Rows are points. A path goes straight from each point to the next, and from the last back to the first. The post is the endless flat space through its rows: a point in 2 columns, a line in 3, a plane in 4, and so on, so that a path can go around it. Count how often the path circles the post. Going back the other way cancels.
In the rows, zero is written as 100.

Post:
[[99,117]]
Path:
[[80,87],
[64,80],
[116,74],
[128,98],
[124,146],
[74,151],
[61,123],
[90,101],
[132,71]]
Times around: 1

Post:
[[108,102,49,99,100,134,65,98],
[95,116,160,99,124,98,147,136],
[116,58,108,117,137,88,88,84],
[102,91,104,96,82,70,77,80],
[96,71,68,110,95,92,87,142],
[82,104,124,82,101,158,109,113],
[97,123,126,118,83,123,136,107]]
Path:
[[96,96,103,124,118,99,104,126],
[75,101,66,111,68,99,109,123],
[94,117,117,104,88,113,173,88],
[103,122,92,122,41,117,122,74],
[75,80,120,85,125,141,140,125],
[81,99,123,121,88,156,126,109],
[92,126,138,84,113,132,96,131],
[116,109,116,109,119,132,102,123],
[95,107,108,135,75,89,97,112],
[109,143,129,63,166,100,89,66],
[97,128,87,98,77,130,148,102],
[72,10,119,53,141,92,106,120],
[78,125,60,78,25,90,83,108],
[81,51,119,74,120,126,122,151],
[117,76,158,118,137,108,111,90],
[112,75,144,81,97,69,95,146],
[102,73,78,110,87,108,146,162],
[51,88,102,77,56,93,109,103],
[70,119,136,94,98,136,127,138],
[95,50,90,122,90,77,45,125],
[115,89,133,119,83,59,66,116]]
Times around: 0

Post:
[[94,82,113,130,102,109,79,87,121,81,97,107],
[103,101,129,73,116,84,123,133,64,90,120,71],
[58,98,136,79,115,75,108,118,88,88,113,111],
[67,93,111,91,132,73,122,138,72,141,118,83],
[85,60,132,56,110,58,137,101,78,113,110,88],
[84,79,88,141,52,107,62,96,76,51,75,136],
[111,129,120,155,39,98,85,87,119,77,77,138],
[57,89,117,57,102,82,101,129,92,126,140,52],
[67,148,54,94,85,110,101,98,152,82,69,93],
[84,131,80,75,88,142,78,118,142,98,56,116],
[104,136,83,116,90,107,72,64,99,102,102,129]]
Path:
[[45,121,81,85,76,92,80,102,100,125,132,112],
[70,134,79,65,94,134,110,120,85,95,101,104],
[87,137,117,90,87,64,121,81,81,165,138,85],
[51,91,115,70,112,97,85,139,89,91,106,65],
[88,119,41,125,91,112,53,109,82,115,86,94],
[111,83,100,105,104,68,111,73,116,101,76,144],
[104,69,141,96,85,117,133,159,63,104,113,112],
[59,96,90,77,122,88,86,89,40,117,136,115],
[93,83,122,121,41,74,119,72,96,64,71,119],
[34,118,103,115,83,89,70,145,87,113,80,75],
[59,102,89,119,130,39,90,77,95,96,104,89],
[104,51,118,101,94,54,84,111,89,100,85,139],
[121,107,70,89,62,160,84,130,94,61,82,123],
[50,86,65,138,53,91,114,92,91,61,85,116],
[82,136,103,42,137,113,121,64,137,100,87,93],
[78,126,57,70,108,81,88,70,98,121,119,49],
[122,43,92,112,91,53,84,101,71,60,78,83],
[79,63,108,69,147,105,89,92,170,86,146,59],
[113,141,153,102,87,95,127,115,99,80,128,129],
[92,194,123,97,118,122,102,112,113,105,155,53],
[97,90,166,73,73,111,78,91,82,78,84,109],
[83,144,83,119,90,81,85,97,140,71,65,74],
[98,46,85,71,73,69,105,99,95,73,71,94]]
Times around: 4

Post:
[[114,92,57,82,67,120,130,107,82,99,133,96,66,102,94,90,137,95],
[130,151,105,93,162,71,77,66,99,86,80,106,94,92,111,116,96,110],
[70,70,62,99,103,145,125,65,97,73,140,108,81,125,102,92,119,93],
[88,67,97,71,102,128,145,69,84,78,136,137,79,87,61,74,105,87],
[107,103,86,100,101,138,132,77,72,67,114,58,96,96,73,89,117,77],
[76,74,95,71,66,125,142,84,102,80,82,104,48,85,66,103,124,76],
[90,128,121,124,97,127,60,147,84,95,139,82,122,90,114,97,97,94],
[160,139,72,103,140,67,53,85,133,76,54,130,105,107,89,79,88,83],
[73,113,97,98,117,87,63,126,84,104,111,69,126,94,74,75,116,91],
[94,58,87,86,109,157,132,100,90,93,115,100,83,119,73,117,139,107],
[94,98,87,82,67,137,125,72,80,96,122,114,109,113,93,99,121,122],
[154,116,95,131,144,64,84,93,89,116,60,129,118,120,130,123,92,85],
[103,67,72,77,91,116,139,92,72,70,126,102,103,111,116,123,86,123],
[87,101,108,72,115,129,61,115,63,120,115,58,96,106,108,93,105,76],
[111,104,149,96,98,101,79,136,93,97,136,72,132,101,124,91,129,72],
[112,57,78,103,72,118,107,78,100,108,138,89,81,108,79,104,114,91],
[102,104,117,102,115,128,110,123,107,114,112,65,137,73,133,71,89,99]]
Path:
[[73,67,79,71,124,115,101,97,98,91,88,104,95,89,81,120,97,87],
[135,30,148,77,110,78,152,62,126,108,83,138,45,112,41,119,166,23],
[155,129,70,97,93,74,113,84,74,67,154,108,112,119,114,78,101,110],
[148,134,87,135,129,131,75,66,103,91,95,47,96,84,121,90,93,97],
[56,88,123,92,89,129,129,86,98,22,125,113,98,67,52,63,129,49],
[80,60,84,46,52,119,146,81,136,55,111,119,104,91,75,73,99,101],
[24,89,73,122,31,121,80,131,113,111,150,49,58,131,105,94,130,65],
[66,114,102,87,100,130,121,103,53,102,169,66,78,64,127,101,83,134],
[103,80,91,129,69,102,127,107,96,92,98,103,111,126,89,136,96,148],
[129,95,76,121,97,120,119,126,106,78,113,147,150,144,124,106,84,94],
[105,88,116,69,75,118,151,69,109,52,134,131,84,59,96,116,103,82],
[100,70,105,119,148,167,165,70,66,69,150,132,162,75,136,73,64,129],
[78,64,112,86,149,126,114,77,39,102,110,95,82,108,126,107,92,91],
[104,49,95,90,74,91,148,87,133,137,108,99,36,119,130,153,127,116],
[68,104,86,55,100,58,132,89,90,59,124,118,104,89,62,70,115,98],
[121,96,101,119,155,131,106,73,85,107,127,75,101,136,121,104,116,115],
[135,83,83,100,73,100,54,92,77,96,129,130,61,113,66,120,101,92],
[118,44,24,85,136,112,75,124,46,79,159,123,130,165,124,127,131,106],
[119,47,58,93,114,108,114,114,134,90,105,113,104,124,111,112,96,84],
[79,46,58,112,81,156,192,87,94,99,159,128,107,117,145,113,97,146],
[88,36,87,121,120,95,115,103,74,118,83,125,93,146,85,146,135,123],
[29,102,125,61,128,97,95,107,68,58,148,104,97,54,87,66,124,105],
[127,132,110,83,164,114,61,57,76,70,125,74,106,104,105,120,135,74],
[120,136,121,68,77,123,125,129,123,90,93,86,120,75,107,69,114,67],
[144,108,76,104,90,60,106,51,128,95,72,107,103,117,92,97,93,123],
[85,65,103,99,146,128,110,108,80,106,72,134,94,101,86,91,97,123],
[110,117,69,76,107,132,109,90,72,73,57,84,91,97,99,98,115,88]]
Times around: 3

Post:
[[102,75,114,119,95,91,148,67,134,108,130,63,112,115,110,102,72,93],
[121,101,130,68,116,128,110,100,62,107,127,120,64,91,92,132,109,121],
[112,100,106,132,95,88,122,128,153,111,94,48,108,92,78,129,118,81],
[65,53,71,69,136,93,32,77,91,129,92,116,119,127,122,94,91,79],
[96,108,128,160,74,86,117,83,135,120,99,63,129,92,53,103,70,88],
[65,54,86,67,123,96,59,89,91,122,83,136,128,79,142,67,108,136],
[72,67,83,72,159,91,26,107,95,98,98,124,105,107,128,60,67,125],
[120,92,96,100,105,120,106,81,55,59,103,93,63,66,81,104,90,94],
[114,74,100,130,67,114,121,107,122,134,101,40,107,131,75,81,84,106],
[98,95,93,40,82,107,102,112,51,84,112,85,76,92,109,124,53,100],
[139,132,39,90,94,117,90,84,67,96,121,142,76,92,66,116,81,100],
[88,96,98,186,74,80,118,106,109,111,94,83,97,111,96,101,79,83],
[100,112,95,99,89,80,109,101,70,122,143,79,88,96,85,78,110,73],
[118,99,124,119,64,93,127,106,140,141,82,70,78,95,87,78,72,78],
[81,94,106,139,70,42,102,94,143,115,79,62,85,120,70,95,108,108],
[123,115,102,83,76,136,91,115,85,54,124,120,79,118,75,104,109,74],
[58,35,65,88,144,115,40,89,112,111,127,148,99,75,95,91,95,115]]
Path:
[[111,82,80,125,100,111,94,56,89,92,120,136,89,61,123,108,55,142],
[94,61,71,115,101,99,142,51,72,71,97,80,89,22,151,125,76,78],
[81,93,123,61,131,122,115,95,109,98,113,133,67,51,107,141,51,130],
[101,105,137,38,117,124,134,56,56,84,153,118,102,121,100,96,53,44],
[126,64,89,44,114,106,89,109,152,106,87,116,96,66,86,97,74,108],
[83,90,69,144,88,86,63,69,79,148,95,115,103,73,75,106,67,72],
[79,97,79,95,51,124,88,93,141,127,145,93,121,71,96,90,59,61],
[96,45,144,110,83,138,51,100,94,42,99,77,91,92,35,122,56,104],
[106,80,125,99,110,64,79,108,132,98,80,72,81,156,95,115,125,110],
[127,99,87,160,77,104,89,127,118,107,59,85,75,89,95,114,86,84],
[67,99,51,172,121,52,112,77,101,87,107,51,88,31,80,124,82,114],
[70,122,141,98,105,92,119,97,89,89,64,80,110,80,81,138,61,90],
[86,91,91,91,166,83,116,123,109,46,85,87,80,76,124,127,92,92],
[101,76,23,126,86,82,83,118,101,128,66,123,69,96,84,68,67,119],
[112,92,150,152,81,82,131,68,90,122,117,60,117,95,80,94,71,99],
[66,57,110,100,67,58,76,101,97,129,68,6,102,120,98,50,103,127],
[107,109,80,144,106,138,124,48,87,158,136,138,80,88,77,91,82,106],
[97,112,77,125,78,114,114,64,108,122,101,107,157,92,39,119,39,60],
[109,69,88,97,78,121,105,128,80,71,139,104,106,150,71,82,44,111],
[87,75,110,87,74,92,87,109,81,94,99,60,112,114,113,81,102,84],
[107,52,124,140,57,91,89,100,102,91,72,62,105,122,70,63,113,136],
[59,49,118,78,69,125,96,102,89,54,140,94,120,82,109,163,80,90],
[97,118,122,131,59,116,80,118,86,79,82,105,21,90,83,54,97,98],
[79,93,119,104,96,126,109,113,75,147,84,97,68,106,82,63,88,127],
[92,85,51,139,63,62,100,83,160,106,80,101,76,106,59,93,79,78],
[118,71,95,102,111,84,52,116,127,86,106,70,75,110,58,68,87,74]]
Times around: 4

Post:
[[73,72,102,127,86,88,98,96,101,122,110,80,125,104,90,90,83,116],
[110,69,99,129,110,97,107,97,107,131,90,114,80,138,35,64,99,88],
[121,78,33,90,104,101,65,94,90,99,116,132,86,116,130,123,84,103],
[97,29,67,120,113,125,79,79,132,122,104,65,117,147,34,137,107,76],
[99,92,99,64,89,90,74,83,115,141,114,103,135,106,107,114,94,117],
[43,85,92,147,89,95,86,118,145,116,71,101,107,105,120,114,99,109],
[116,131,31,64,97,117,67,97,76,103,102,105,129,87,118,68,124,79],
[83,57,100,76,109,85,100,147,129,122,84,120,125,109,95,151,63,103],
[82,88,94,127,94,104,88,137,135,113,67,97,102,111,107,141,105,172],
[99,102,98,116,123,96,56,112,84,97,78,82,105,146,73,87,140,84],
[110,57,104,123,110,69,113,69,95,70,72,103,62,107,117,105,98,133],
[84,115,88,115,111,99,88,89,102,75,86,127,104,120,97,87,129,142],
[85,85,181,53,89,132,103,116,91,123,134,102,124,99,106,86,66,82],
[83,97,72,85,139,84,63,97,76,97,89,76,111,86,103,81,126,128],
[101,98,78,83,112,119,52,115,127,84,84,88,137,57,121,145,66,132],
[76,108,107,76,118,71,140,117,74,97,49,122,53,132,104,75,50,116],
[75,103,129,106,85,64,107,84,92,105,113,105,54,121,104,107,155,109]]
Path:
[[80,91,96,111,84,113,161,91,91,69,114,158,60,84,169,104,120,154],
[69,61,99,142,120,101,98,100,141,85,99,121,102,139,105,113,111,85],
[69,101,88,123,98,89,109,121,130,70,83,186,119,141,95,89,55,170],
[66,127,91,123,71,93,61,147,96,128,49,81,101,127,143,104,93,131],
[96,63,5,88,97,96,84,51,121,96,138,118,79,101,99,100,147,112],
[87,63,110,107,124,74,108,90,96,66,116,115,97,114,91,116,101,145],
[82,107,71,68,107,129,96,109,77,105,88,58,98,72,114,100,71,89],
[124,100,124,108,87,121,75,136,109,132,82,84,88,116,57,123,90,96],
[22,103,65,71,87,85,74,115,141,172,82,98,131,142,113,105,114,103],
[117,111,62,96,76,102,83,91,90,72,74,73,106,126,83,72,157,104],
[86,118,39,83,87,147,92,86,108,109,82,139,34,138,102,116,76,119],
[79,56,85,100,100,88,86,87,91,120,81,47,151,79,90,113,82,145],
[111,84,103,103,94,96,83,82,156,89,92,128,96,77,49,98,126,95],
[80,64,131,111,90,69,109,129,126,58,45,86,83,83,105,118,60,104],
[52,106,41,76,98,122,59,106,78,141,108,100,138,148,101,76,80,81],
[74,84,72,107,110,117,80,110,108,128,109,139,114,160,83,119,116,76],
[69,127,134,134,106,132,110,95,101,114,106,51,89,138,88,66,133,121],
[80,104,119,65,124,102,61,150,120,75,76,119,118,109,130,157,75,153],
[149,77,114,92,123,141,50,94,73,61,89,86,82,82,77,87,128,110],
[74,109,66,113,77,151,83,83,140,107,112,144,74,91,110,117,98,35],
[124,72,71,120,100,99,104,121,66,72,106,127,79,42,142,116,74,133],
[110,95,156,110,93,89,83,65,153,74,73,150,102,68,89,109,92,140],
[91,45,91,133,92,83,123,118,128,111,95,142,53,119,99,99,101,133],
[116,89,68,82,117,116,93,118,88,115,117,84,126,125,119,112,84,132]]
Times around: 0
